Each row is a point. A path goes straight from each point to the next, and from the last back to the first. The post is the endless flat space through its rows: a point in 2 columns, a line in 3, a plane in 4, and so on, so that a path can go around it. How many times does the path go around the post? Going back the other way cancels.
In the rows, zero is written as 128.

Post (2 x 3):
[[142  93 114]
 [120 175 169]]
Path:
[[120 193 111]
 [128  60  78]
 [121 110 161]
 [152 125 210]
 [140 102 146]
 [106 110 143]
 [116 119 149]
 [143 118 154]
 [140 134 197]
 [199 137 132]
 [147 107  92]
 [100 154  99]
 [122  42  91]
 [134  98 170]
 [ 86 153 223]
 [ 75 171 154]
 [ 81 229 148]
 [ 84 122 173]
 [121  68 104]
 [102 158 131]
 [ 85 189 227]
 [141 133 167]
 [147 192 166]
 [124 230 147]
 [ 67 158 129]
 [115 146 172]
 [171  63 132]
 [147 209 179]]
Times around: 3

Post:
[[150 150 117 203 113 110 120 109]
 [109 126 158 123  46 173 153  45]
 [136 131  89  90 139  94 101 153]
 [115 157 124 149 119 146 122 107]
 [108 113 126 122 154 122 122 119]
 [121 149 149  89 177 114 152 160]
 [106 142 112 133 151 102 147 134]]
Path:
[[132 118  85 113 114 127 129 127]
 [ 80  91  85 122 122 161  72 115]
 [ 26 144  95 119 133 134 153 100]
 [119 170 110 169 141  78 111 112]
 [162 112 168 152 136 111  78 132]
 [128 220 155 192 172 148 128 171]
 [189 153 111   9  83 118  87 184]
 [137 144 143  54 118  99 110 164]
 [120 151 143  63 198  71 130 169]
 [ 93 151 148   7 108 153 169  85]
 [140 103 123 119  91 153 121  60]
 [ 69 146 141 209 181 121 202 110]
 [117 100 133  98 170 112 112 178]
 [126 205 139 124  39 159 102 118]
 [ 87 183 161 192 187 131 158  88]
 [113 129 101 148 180 149  94  85]
 [130 145 142 173 162 142 166 113]
 [129 162  92 187 156  69 152 168]
 [138 112 114 178  94 117 129  94]
 [143 168 135 146 144 101 197 132]
 [131 169 109 191  99 112 151  63]
 [104  73 135 104 120 144  88  62]
 [113 102 155 115  91  89 137 113]
 [134 147 153 158 133  87 179 163]
 [ 87 158 131 134 121 164 173 114]
 [120 181 151 160 161 150 181 105]
 [146 146 105  93 161 110  96 145]
 [147 186 153 110 153 104  94 160]
 [ 75 187 137 108 123 104 163 133]
 [143 121 148 116  93 114 144  63]
 [120 113 135 160  81 158 144  45]]
Times around: 1

Post (13 x 14):
[[159  66 116 171 128 132 153  91  86  74  98 163 155 113]
 [117 159 137 153 143 153 161 166 115 103 186 152 119 140]
 [194  60 209 133 150 175 177 128 159 120  77  84 150  21]
 [ 76 133 133 137  89  88 109 152 145 119 105 172 106 156]
 [179  77 141 121 132 239 149 142  80 158  75 130 125 134]
 [154 131 115 143 127 150 152 129 144 124  98  88 140 106]
 [134 160 147 126  93  96 113 124 124 188 141 148  92 149]
 [106 122 113 156 108 108 134 115 109 108 135 131  82 140]
 [128 101 108 101 123 104 147 147 115 128 163 148 103 136]
 [105 109 124 138 103 130 134 105 126  83 174 132 155 106]
 [ 85 118 164 128 126 101 130 144 193 165 141 123 112 150]
 [118 143 107 127 139 161 167 117  96 163 116 165 124 121]
 [114 156 122 124 126 112 100 119 155 126 165 174  87 139]]
Path (28 x 14):
[[124 153 137 153  74 103 162 156  66  97  25 178 113 116]
 [142 163  90 155 132 138 161 143  87  88 116 156 140 218]
 [148 158 100 148  85  94 115  58 131 164  95 137 129 152]
 [184  89 135 192 141 152 136 137 198  21 166 119 132  82]
 [111 101 156 154 131 100 117 126 249 139  55  71 143  37]
 [152 136 169 144 129 127 111 135 138 192 105  50  80 127]
 [105 150 102  87 127 129 139 114  92 150 106 184  97 143]
 [113 130  56 143  99 107 132  47 119 105  96 158 127 125]
 [166 125 113 137  87  73  73  60 142 125 192 177  77 128]
 [102 102 126 160 132 173 120 126 179  70 120  93 128  70]
 [149 117 124 143 159 135  84  61 128 113 147 137 160  72]
 [189 127 174  75 167 178 119 181 136 197 163 142  64 180]
 [125 134 144 109 145 145 185 151 117 104 131 160 144 134]
 [ 98 177 125 156 182 154 138 105 162 108 106  50 105 118]
 [134 150 107  95  99  54  65  78 102 142 163 133  90 113]
 [130  81 124 109 106 118 153  97  94  90 119  96 126  82]
 [117 138 120 107  68  89 121 108 180 121 168 129 142 156]
 [156 190 129 187 130 164 197 150  77 166 130 147  83 137]
 [179  94  96 116 155  98 148 156  89 164  93 167  80  89]
 [ 88 138 162 151 114 105  75  62 139 140 117 117 125  98]
 [133  89 154  65 131 107 135 158 152 144 168 134 141 143]
 [158 117 186 137 132 180 132 172  90 159  54 104  90 182]
 [147  88 109 111 139  84 141 104 124  88 125  99 116  97]
 [ 66  76 132  88 139 124 158 110 179  89 176 144 148 109]
 [105  99 134 168 106 110 140 128 199  60 126 138 120 129]
 [ 74 157 112 137 113 120 144 166 175 171 116 151 135 140]
 [ 87  79 112 139 147  64 162  92 124 117 147 156 129  92]
 [126 113 118 154  80 142 118  89  46  81  82 178 150 104]]
Times around: 4

Post (17 x 18):
[[113 156 124 104  94 123 153  55 154  74 131 126  93 154 107 131 152 149]
 [150 138 162 107 119  96 158 192  82 193 177 135  77  68 146  84 148 175]
 [116 154 108  65 110 191  78 112 139  71  95 112 131 158 100 143  59 102]
 [107 125  98 145 120 110  85 129 140  80 129 127  94  70 137 155 103 150]
 [170  65 135 146  92 162 137 100 134 151 136 153  91 146 102 176 125 148]
 [103 152 102 230 160 173 156  66 144  76 112 138  91  73 130 177 152 139]
 [124 168 185 167 156 124 132 156 118 127 195 129 165 109 163 101 130  80]
 [ 77  85 106 120 125  59 141 130 153 109 118 104 138 130 124 105  87 146]
 [132  77  86  89 134 128 101  72 139 137 103  96  89  79 120 130 112 178]
 [133 128 125 179 114 146 149 135 167 165 163 170  66 143 171  71 104 128]
 [132 116 148 169  69 124 141 140 176 166 168 136 151 119  89 104 162 147]
 [106 103  95 149 113  79  97  91 104 124  92 175 121 127 174 153 102 190]
 [153 134  84 138 131 133 149 116  87  96 136 110 126  57 128 150 156  99]
 [169 137 179 113  81 110 161 135 123 178 175 146 189  97 150 162 128 123]
 [168 137 141 133 124 118 140  89 135 137 107 117 110 136 180 189 171 150]
 [127 100 105 113 116 138 136 124 128 181 172 133 150 157 156 161 130 151]
 [121 106 177 132  69  57  96 142 126 184 124  76 122  78  77 145 109 113]]
Path:
[[112 163 143 138 121  74 143 175 155 108  90  61 167 112 149 174  94 159]
 [143  98 151 139 113 110 170 146 130 156 135  97  65 118 173 173 121 122]
 [134 172 163 161  79 146 174 146 125 123 176 165 115  92 154 206 164  67]
 [116  71 137  27 150 161  94 134 196 126 173 151 175 149 124 171  51 177]
 [142 170 138 147 165 108 161  82 184 151 147  74  60  84 121  99 166 156]
 [110 154  88 178 154 147 156  86 123  72  84  81  76 123 151 144 158 168]
 [127 161 145 159  79  84 116 105 162 174 121  68  70  79 178 210 133 101]
 [115 127  62 196  90  71  85  66 125 120 135  72 118  91 159 105 134  94]
 [124 144 116 147 130 128 197  54 168  87  96 112  54 130  85 159 115 199]
 [ 66 185  86 119 147 150 156 133 134 150 204 183 171 108 178 188 132 198]
 [100  89  88  63 128 140 104 153 191 191 180 116 125  62 108 113  91 167]
 [122 152 101 111 123  92 136 115 119 149 177 128 156  62 127  58 127 159]
 [125 104 113 164 131 113 113 145 100 164 174 114 137 118 147 156  73 138]
 [175  47 202 130  65 150 115 124 140 188 142 142 104 145 106 105 108 142]
 [113 132 116 126  98 166  70 143 106 123  89 204 147 149 146 183 136 165]
 [143  86  88 157  91 171 116 163 102 138 166 215 180  79 158 130  70 121]
 [111  88  74 146 118 136  87  90 150 157 108 101 160 166 185 128  83 153]
 [ 64 147 163 120 150 116 119 118  83 184 106  63 166  85  39 188 112 192]
 [124 139 164 101 159  48 128 157 137 241 138 121 182  91 207 173  63 110]
 [ 88 119  71  67 101 201  96 127 149  98 102 184  65 185 112 168  92 200]
 [148 131 177 131 133 142 203 165  84 130 164 149 179 114  80 124 139 112]
 [178 142 199 160  82 138 173 200  81 140 156 179  74 189 143 224 110 135]
 [139 114 143 151 146 160 161 108  67  82 127 154  96 138 135 178 131 159]
 [132   7  47 148 122 151  82 121 132  90  90 176 105 134 161 123  98 172]
 [125 126 176 113 144 137 125  91 188 125 147 150  70 100 147 148  84 161]
 [132 172 145 124  78  89 137 105 115 133 132 120 115  71 121 208 100 123]]
Times around: 2

Post, 17 rows:
[[136 121 112 175 140 115 133 112 122 159  92 105 166  96 169 125 134 128]
 [161 117 102  99 132  73 160  92  77 130  91 189 131 119 155 128 109 165]
 [140 170  88 127  92 126  36 141 100 109  89 171 106 140 131 104 138 166]
 [172 117 191 131 135 147 146  95 165 163 160 107 153 132 127 183  62 136]
 [156  59 207 153 148 120 122 149 144 158 156 116 131 140  94 122  84 116]
 [135 140 104  72 107 112  85 101 114 135 120 150 107 103 140 127 161  85]
 [150 123  61 116 125 110  81 151  94 113 121 137 139 187 129 143 187 133]
 [148  62 201 149 102 125 141 112 124 120 177 114 166 110 155 153  97 152]
 [163 121 170 120 152 106 153 172 193 110 209 132 120 115 158 139  82 109]
 [ 87 138 111 143 137 106  75  94 126 140 102 186 108 197 160 125 124 107]
 [106 136  70 135  92 117 130 141 117 121  97 131  54 181 123 127 151 141]
 [144 146 171 162 142  97 142 133 139 106 207 112 153 112  96 153  91 112]
 [130  83 126  88 140 113 138 102  88  44  23 127 146 128 155 169 116 150]
 [110 114 207 119 156 104 121 166 119 148 148 128 171  98 127 189  99 140]
 [148 136 159 130 101 149 117 136 131 117 111 188 128 165 114 141 171 131]
 [114 146  94 111 141 116  97  84 138 120 102 115 133 156 127 105 173 157]
 [130  72 147 154 171 139 110 143 141 143 177 133 146 110 116 189  96 136]]
Path (30 x 18):
[[128  95  94 194 177 145 101 162 136 181 114 137 114 155  83 216  92 164]
 [173 120  97  75 174 113  76 119 183  92 197 167  98  88 150 136 166 134]
 [118 110 242 108 104 113 131 121  89  89  48 241  80 146 167  97  64 153]
 [134  53 148 100  99 130 139 190 107  35 129 225  36 206  84 114  97 172]
 [111 115  66 122 159  83 117 171 146 133 165 127  88 168 104 119 149  98]
 [125 122 166 118 104 108 112 177 138  97 144 136 185 155 129 143 192 132]
 [212 130 150  38 100 184  13 196 103 146 131 180 180 144 101 172 168 106]
 [102 127 113 118 125 119 160  92  70 222 133 134 137  99 129 194 139 144]
 [ 93  85 147 160 148 124 114 128 147  96 157 133 108 193 134 133  61 127]
 [ 79 136 111 111 164  93 138 115 176 132 165 105 171  83 162 142 134 123]
 [127  88 178 145 171  97 161 102 156 133 138  94 173 124  77 200 111 172]
 [104 178 134 137 110  76 120 153 113 142 135 140  76 154 111 176 120  76]
 [188  78 141 164 178 161  95  66 142 176  97  90 179 163 118 117 123 136]
 [119  92 209 188 147  75 101 120 106 129  94 153  66 104 143  89  38 102]
 [116  94 189 191 144 125 125  94 143 116  49 199 112 206 127 128  79 140]
 [153  81 163  89 126 108  87  99 136 146 148 125 168  60 145 146  93 136]
 [152 144 196  75  88 138 148 120 126  86 126 132 167 161 105 165  73 149]
 [151 142 107 116 146 138 126 107  90 138 132 155 171 123 162 154  96 175]
 [140 137 142 197 116 116 120 115  67 189 131 111 120 120  97 135  96 112]
 [199 158 101 147  59 136 135  83 122  96 150 183 138 219 187 117 118 128]
 [162 134 213 134 124 182 117  58 142 102 137 168 186 149 130 157  74 167]
 [156 153  45  82 192  97 140 169 160 102 107 155 127 117 160 138 119 120]
 [ 96 177  93 185 117 130  29 134 136 113 159  93 155 111  94 143 145 156]
 [ 80 132 233 182 144 118 102  64 135 112 120 142 153 147  67 184  83 156]
 [139   7 105 106 189  83 134 173 149 141  14 166 131 137 164 129 161 103]
 [135 115 151  38 135  61 186  91  89  84 125 171 168  95 146 169 111 145]
 [116  53 130 109 124  81 133 225 118 126 176 124 121 167  87 155 170 108]
 [ 85  75  79 165 102 114 116  73 149 127 109  67 160 194 144 115 175 130]
 [181 166  81 161 105 118  83 155 125  67 147 130 122  92 136 108  58 120]
 [ 93  56 136 185  84 126 156 128 142 163 113 136  98 151 121 146 127 162]]
Times around: 1
